Rows are points. Each copy is the shape, with its points in the same order, stretched, turned, moved and blurred by noise. Say if it was mirrored as well.

Shape (8 x 3)
[[-0.99  0.60 -2.66]
 [-2.29  0.41  1.43]
 [-2.15 -2.11 -0.18]
 [ 0.06 -2.57 -0.59]
 [-3.52  0.53 -1.46]
 [ 0.65  1.08 -1.53]
 [-1.39  0.57  1.91]
 [ 3.04 -0.78 -1.87]]
Copy 1 (8 x 3)
[[-0.35  0.87 -2.68]
 [-2.50  0.82  0.85]
 [-3.39 -0.91 -1.05]
 [-1.48 -2.47 -1.13]
 [-2.93  2.01 -2.07]
 [ 0.69  0.30 -1.16]
 [-2.04  0.77  1.71]
 [ 1.92 -2.66 -1.31]]
Copy 1 is: only turned
Copy 2 (8 x 3)
[[-1.18  0.53 -2.50]
 [-0.32  0.23  2.01]
 [-1.85 -1.93  0.85]
 [-0.42 -2.95 -0.51]
 [-2.85  1.17 -0.22]
 [ 0.89  0.48 -2.21]
 [ 0.61  0.20  2.06]
 [ 2.10 -1.96 -3.34]]
Copy 2 is: only turned
Copy 3 (8 x 3)
[[-2.59 -0.70 -0.85]
 [-0.27  2.03 -0.74]
 [ 0.21 -0.20 -2.96]
 [ 0.59 -2.28 -2.61]
 [-2.66  1.85 -1.79]
 [-1.72 -1.33  0.69]
 [ 0.78  1.71 -0.27]
 [-0.09 -4.37  0.40]]
Copy 3 is: mirrored

Shape (9 x 3)
[[ 0.32 -2.63  3.53]
 [-0.35  1.51 -1.35]
 [-0.06 -2.28  2.61]
 [ 0.26  2.34 -1.09]
 [-1.61 -2.00 -0.02]
 [-1.60  0.68 -1.43]
 [ 2.45 -2.29  2.68]
 [-2.11 -1.56  1.33]
 [-1.29 -1.42 -1.14]]
Copy 1 (9 x 3)
[[ 1.87  1.27 -3.79]
 [-0.96 -0.62  2.19]
 [ 1.12  0.79 -2.91]
 [-0.49  0.29  2.89]
 [-0.75 -1.39 -1.56]
 [-1.76 -1.21  1.25]
 [ 3.66  1.15 -2.44]
 [-1.18 -0.27 -2.18]
 [-0.87 -1.85 -0.17]]
Copy 1 is: mirrored
Copy 2 (9 x 3)
[[-3.21  1.70  2.07]
 [ 2.17 -0.53  0.19]
 [-2.73  1.25  1.51]
 [ 2.57 -0.47  1.16]
 [-1.67  0.11 -0.94]
 [ 0.66 -1.31 -1.03]
 [-1.87  3.19  2.50]
 [-2.40 -0.46  0.02]
 [-0.38  0.11 -1.61]]
Copy 2 is: mirrored
Copy 3 (9 x 3)
[[-1.24 -1.30  3.47]
 [ 0.01  1.40 -1.94]
 [-1.39 -1.17  2.45]
 [ 0.81  1.82 -1.70]
 [-2.31 -0.98 -0.34]
 [-1.34  1.01 -1.95]
 [ 0.74 -1.85  2.91]
 [-2.88 -0.15  0.93]
 [-1.83 -0.85 -1.45]]
Copy 3 is: only turned

Shape (8 x 4)
[[ 1.31  0.34 -0.67  4.90]
 [ 3.65 -0.62 -2.71 -1.46]
 [ 0.13 -1.01  2.34 -1.33]
 [-0.01  0.00 -2.93 -1.36]
 [-0.74 -0.80  0.22 -1.40]
 [-1.25  0.85 -1.85 -0.67]
 [-1.34  1.27 -1.76  1.21]
 [-1.13 -1.78 -0.71 -0.03]]
Copy 1 (8 x 4)
[[ 3.38  1.26 -0.78 -3.51]
 [ 0.71 -0.26 -3.10  2.89]
 [-0.79 -1.21  3.40  1.84]
 [-1.00  1.14 -2.25  1.17]
 [-2.01 -0.99  1.09  1.36]
 [-2.48  2.01 -0.97  1.00]
 [-1.60  2.26 -0.80 -1.24]
 [-1.71 -0.85  0.03 -0.39]]
Copy 1 is: mirrored
Copy 2 (8 x 4)
[[-1.02  3.13  2.73  4.10]
 [ 4.74 -0.18 -0.13  1.96]
 [ 0.56 -0.77  2.63 -1.89]
 [ 1.28  0.07 -2.16  0.72]
 [-0.07 -0.82  0.52 -1.07]
 [-0.39  1.08 -1.24 -0.10]
 [-1.40  2.23 -0.84  1.07]
 [-1.15 -1.41  0.19  0.72]]
Copy 2 is: only turned

Shape (10 x 6)
[[ 2.86  0.85 -1.86  4.18  2.74  0.50]
 [ 2.82 -1.65  1.08  0.96 -1.28  0.52]
 [ 2.34  0.50  0.29  2.47 -2.36  0.67]
 [-0.65  0.66  1.88  0.02  1.28 -0.36]
 [-4.14  2.57 -2.07 -0.11  5.00  0.61]
 [-3.18  0.30  1.67  0.01 -0.12  1.11]
 [-1.53 -0.19  0.07 -0.96  1.23  2.82]
 [-0.36 -1.44  1.56  0.31 -0.71 -0.79]
 [-0.38  1.67 -0.55 -1.40  1.38 -0.02]
 [ 1.46 -1.62 -1.99  1.61 -1.40  0.66]]
Copy 1 (10 x 6)
[[ 4.97 -2.25 -2.81  1.93  1.33 -0.91]
 [ 0.04  1.04 -1.31  2.55  1.33  0.95]
 [ 1.03  1.11 -2.37  1.24 -0.50  1.84]
 [ 1.22  0.72  2.30  0.48  0.47  0.23]
 [ 3.26 -4.37  2.77 -3.40  0.22 -1.22]
 [-0.80 -0.89  3.03 -0.66 -1.03  2.14]
 [ 0.14 -2.26  1.42 -1.48  1.37  1.88]
 [-1.04  0.51  0.93  1.89 -0.53  0.15]
 [ 1.60 -0.10  0.93 -2.05  1.17 -0.74]
 [-0.33 -1.72 -3.09  0.99  0.16 -0.07]]
Copy 1 is: mirrored
Copy 2 (10 x 6)
[[ 2.04 -1.35 -4.04 -1.46 -0.56  2.09]
 [ 2.79 -2.26  0.32  2.13 -0.73  0.86]
 [ 2.31 -0.33  0.14  1.83 -2.66  2.48]
 [ 1.82  0.53  1.69 -1.61  1.73 -0.01]
 [-2.76  2.84 -1.93 -5.55  3.81 -0.19]
 [-0.37  0.70  2.67 -1.66  1.01  1.32]
 [-1.86  0.11  0.70 -0.16  3.12  1.05]
 [ 1.41 -1.13  1.99  0.20 -0.44 -0.11]
 [ 0.33  2.47  0.62 -0.94  1.55 -0.23]
 [ 0.04 -1.85 -1.61  1.34 -1.13 -0.12]]
Copy 2 is: mirrored
Copy 3 (10 x 6)
[[ 4.20  1.19 -0.38  2.73  3.06 -0.86]
 [ 1.12 -2.03  2.53  1.80 -0.44 -0.50]
 [ 1.45  0.27  2.19  3.36 -1.14 -0.80]
 [-1.04  0.08  1.01  0.11  2.40  0.78]
 [-0.49  3.02 -3.82 -1.87  4.69  1.15]
 [-2.99  0.08 -0.52  0.75  0.75  2.36]
 [-0.12  0.01 -1.01 -0.65  0.42  2.08]
 [-1.76 -1.99  1.05  1.15  0.71 -0.17]
 [-0.38  1.35  0.65 -1.55  1.02 -0.47]
 [ 1.44 -0.96 -0.57  1.59 -0.95 -1.56]]
Copy 3 is: only turned
Copy 4 (10 x 6)
[[ 3.62 -1.52  1.60  2.49  1.55 -2.71]
 [ 1.36 -2.68  1.46  0.19 -2.19  0.68]
 [ 0.28 -1.91  1.97  2.65 -2.53 -0.64]
 [ 0.11  0.10  1.05 -1.58  0.39 -0.47]
 [ 1.23  2.77 -0.85 -0.34  5.08 -0.90]
 [-2.12 -0.32  0.50 -0.24  1.04  0.67]
 [ 0.66  0.26 -0.17 -0.32  1.50  2.38]
 [-0.81 -1.73 -0.31 -1.09 -0.61 -0.02]
 [ 1.55  2.41 -0.18 -1.07  0.06  0.08]
 [ 1.67 -2.34 -0.95  2.76 -1.09  0.63]]
Copy 4 is: only turned
